Each row of a before or after table is a point. The points were changed in one or more steps. Then noise was added and the rows were shuffled. The steps act on columns, c1 being the first. Write out the steps. A step turns or swaps two columns, mirrors them in a line or flattens them onto one, adds a multiple of one to another, or multiplies or shifts one. Angles are multiples of 10 degrees, from the lower column toward the higher: turns from -170 to 170, lines from 10 to 170 but not 90. Use the fewest steps. Two steps may share a column if one is a turn and the other turns, adds or multiplies; they go together, in the order done. Otherwise the lowest column goes first.

Before (12 x 3):
-0.27, -0.46, -0.66
-0.30, 0.31, 0.11
-0.54, 0.36, -0.93
-0.26, 0.25, 0.06
0.63, 0.11, -0.19
0.18, -0.05, -0.98
0.00, -0.63, 0.15
-0.71, 0.06, -0.33
-0.58, -0.57, -0.40
-0.15, 0.62, 0.10
0.11, -0.53, -0.50
-0.79, 0.48, -0.03
After:
-0.27, 0.49, -0.20
0.62, 0.22, 0.44
-0.51, 0.75, -1.50
-0.61, -1.13, -0.96
0.00, -1.26, 0.13
-0.18, 1.26, -0.06
-0.73, 0.15, -1.05
-0.29, -0.90, -0.93
-0.29, 0.63, -0.20
0.13, -1.06, -0.37
0.20, -0.13, -0.81
-0.76, 0.98, -0.81
Steps: add 1 times c1 to c3; multiply c2 by 2

Before, 12 rows:
0.47, 0.20, -0.43, -0.33, 0.01, -0.47
0.10, -0.12, -0.05, -0.04, -0.33, -0.56
0.29, 0.30, 0.12, -0.35, 0.27, 0.28
-0.09, 0.24, -1.25, -0.37, -0.32, 0.09
0.44, 0.09, 0.02, -0.08, 0.21, -0.15
0.03, 0.30, 0.15, 0.84, -0.28, 0.48
0.34, 0.03, 0.00, 0.63, -0.09, -0.52
0.43, 0.22, -0.44, 0.18, 0.25, 0.44
0.16, 0.02, 0.02, -0.40, -0.18, -0.06
0.44, -0.40, 0.01, -0.03, 0.35, -0.24
-2.03, 0.23, -0.05, -0.28, -0.28, -0.22
0.08, 0.39, -0.37, -0.48, 0.22, -0.45
After:
-0.12, 0.41, -1.24, -0.28, 0.13, -0.07
-0.11, -0.02, 0.06, -0.30, -0.59, -0.09
0.24, 0.04, 0.01, 0.68, 0.30, 0.44
-0.08, 0.08, 0.10, -0.31, 0.15, -0.01
-0.02, 0.03, 0.06, 0.09, 0.00, 0.28
0.13, -0.05, -0.38, 0.29, -0.51, -0.34
-0.04, 0.15, -0.55, -0.15, 0.12, 0.47
0.29, 0.34, 0.16, 0.73, -0.26, -0.32
0.04, -0.50, 0.05, 0.12, 0.05, 0.24
-0.14, 0.20, -0.35, -0.39, -0.15, 0.56
-0.35, 0.42, -0.09, -0.81, 0.18, 0.17
0.08, 0.12, 0.01, -0.07, 0.60, 0.30
Steps: flatten c1 and c4 onto the line at 70 degrees; turn c2 and c5 by 40 degrees; turn c5 and c6 by 150 degrees

Before:
0.38, 0.36, -0.12, -0.54, -0.36, -0.57, 0.41, -0.14
-0.07, -0.90, -0.27, -0.21, -0.29, -0.43, 0.28, 0.46
0.35, 0.34, 0.37, 0.05, 0.39, -0.18, -0.20, -0.89
-0.54, 0.07, 0.32, 0.62, -0.28, 0.44, 0.00, 0.37
-0.19, 0.07, -0.47, 0.71, -0.70, -0.09, -0.37, 0.13
-0.31, 0.07, -0.08, -0.58, 0.36, 0.12, 0.41, 0.20
-0.22, 0.28, 0.29, 0.18, -0.75, -0.91, -0.70, -0.48
-0.17, -0.48, -0.65, -0.28, 0.46, 0.34, 0.34, 0.08
-0.38, -0.27, 0.10, 0.08, 0.47, -0.54, 0.07, -0.13
-0.33, -0.75, -0.18, -0.03, -0.77, -0.40, -0.77, -0.27
-0.05, -0.28, 0.36, -0.35, 0.52, -0.37, -0.82, 0.01
After:
0.23, 0.25, 0.08, 0.81, 0.59, -0.64, 0.85, 0.72
0.24, 0.23, -0.21, -0.01, -0.71, 0.16, -0.38, -0.14
0.30, 0.05, -0.75, -0.28, -0.54, 0.52, -0.09, 0.38
-0.49, 0.43, 0.47, 0.68, 0.75, -1.49, 0.58, -0.02
0.11, 0.19, -0.33, 0.17, 1.17, -0.12, 0.44, -0.13
0.84, -0.18, -0.35, 0.42, 0.10, -0.67, -0.12, 0.49
0.12, 0.37, 0.10, -0.54, -0.33, -0.80, -0.02, 0.28
-0.40, -0.28, -0.23, 0.75, -0.08, -0.91, -0.33, -0.25
-1.02, 0.02, 0.47, -0.42, -0.34, -0.25, 0.05, 0.16
0.18, 0.03, 0.62, -0.34, -0.72, -0.58, 0.70, 0.22
0.47, 0.42, 0.28, -0.13, 0.67, 0.65, -0.09, -0.25
Steps: turn c2 and c8 by -120 degrees; turn c1 and c2 by -110 degrees; mirror c3 and c7 in the line at 170 degrees; multiply c5 by 1.3; turn c4 and c5 by 130 degrees; multiply c6 by 1.6

Before (14 x 9):
-0.38, 0.69, 0.41, -0.05, -0.24, -0.12, -0.21, -0.67, -0.19
0.27, 0.32, 0.02, -0.31, 0.70, -0.57, -0.21, 0.31, -0.06
0.26, 0.01, -0.21, 0.77, -0.21, -0.01, 0.00, 0.02, -0.86
0.27, -0.55, 0.14, -0.35, -0.33, 0.37, -0.28, -0.48, -0.81
0.24, -0.48, -0.52, 0.60, -0.50, -0.73, 0.51, 0.57, -0.66
-1.01, 0.22, 0.29, -0.09, -0.48, -0.73, 0.20, 0.36, -0.09
-0.61, 0.61, -0.27, 0.36, -0.56, 0.46, 0.44, -0.01, -0.36
-0.56, -0.11, -0.10, -0.19, -0.52, -0.19, 0.54, 0.49, -0.09
-0.31, -0.47, 0.46, 0.13, 0.43, -0.34, 0.19, 0.33, -0.12
-0.48, -0.34, 0.48, -0.01, -0.10, 0.46, 0.81, 0.12, 0.31
-0.51, -0.56, -0.46, -0.40, 0.11, -0.66, 0.44, -0.40, -0.33
-0.17, -0.23, -0.51, 0.62, -0.41, 0.08, -0.20, -0.08, -0.93
-0.22, 0.35, -0.25, 0.74, 0.13, -0.61, -0.15, 0.68, 0.27
-0.69, 0.49, 0.73, -0.23, 0.48, -0.83, -0.25, 0.18, -0.55
After:
-0.02, 0.86, -0.44, -0.64, 0.11, 0.16, 0.42, 0.47, -0.43
0.40, 0.32, 0.02, 0.01, 0.71, -0.57, -0.20, -0.06, -0.72
-0.59, 0.04, -0.51, 0.25, -0.42, 0.25, -0.18, 0.90, 0.86
-0.70, 0.35, -0.25, 0.32, 0.12, -0.61, -0.13, -0.48, 0.36
-0.41, 0.00, -0.22, 0.71, -0.21, -0.03, 0.01, 0.80, 0.63
0.44, -0.05, 0.15, -0.03, -0.32, 0.66, -0.29, 0.91, 0.33
-0.68, -0.69, -0.25, -0.23, -0.56, -0.29, 0.45, 0.35, 0.97
-0.29, 0.88, -0.51, 0.57, -0.52, 0.06, 0.51, 0.41, 1.52
-0.21, -0.24, 0.41, -0.31, -0.26, -0.64, -0.22, 0.40, -0.20
-0.21, 0.21, -0.10, -0.56, -0.55, 0.01, 0.52, -0.07, 1.27
-0.59, 0.53, 0.28, -0.84, -0.45, -0.56, 0.20, -0.04, 1.08
-0.31, -0.22, 0.48, -0.39, -0.09, 0.50, 0.82, -0.35, 0.17
-0.29, 0.48, 0.73, -0.68, 0.48, -0.85, -0.22, 0.44, -0.38
-0.29, 0.52, 0.48, -0.17, 0.45, 0.24, 0.20, 0.00, -0.29
Steps: turn c1 and c4 by 50 degrees; mirror c2 and c6 in the line at 120 degrees; turn c8 and c9 by 110 degrees; add -1.5 times c5 to c9
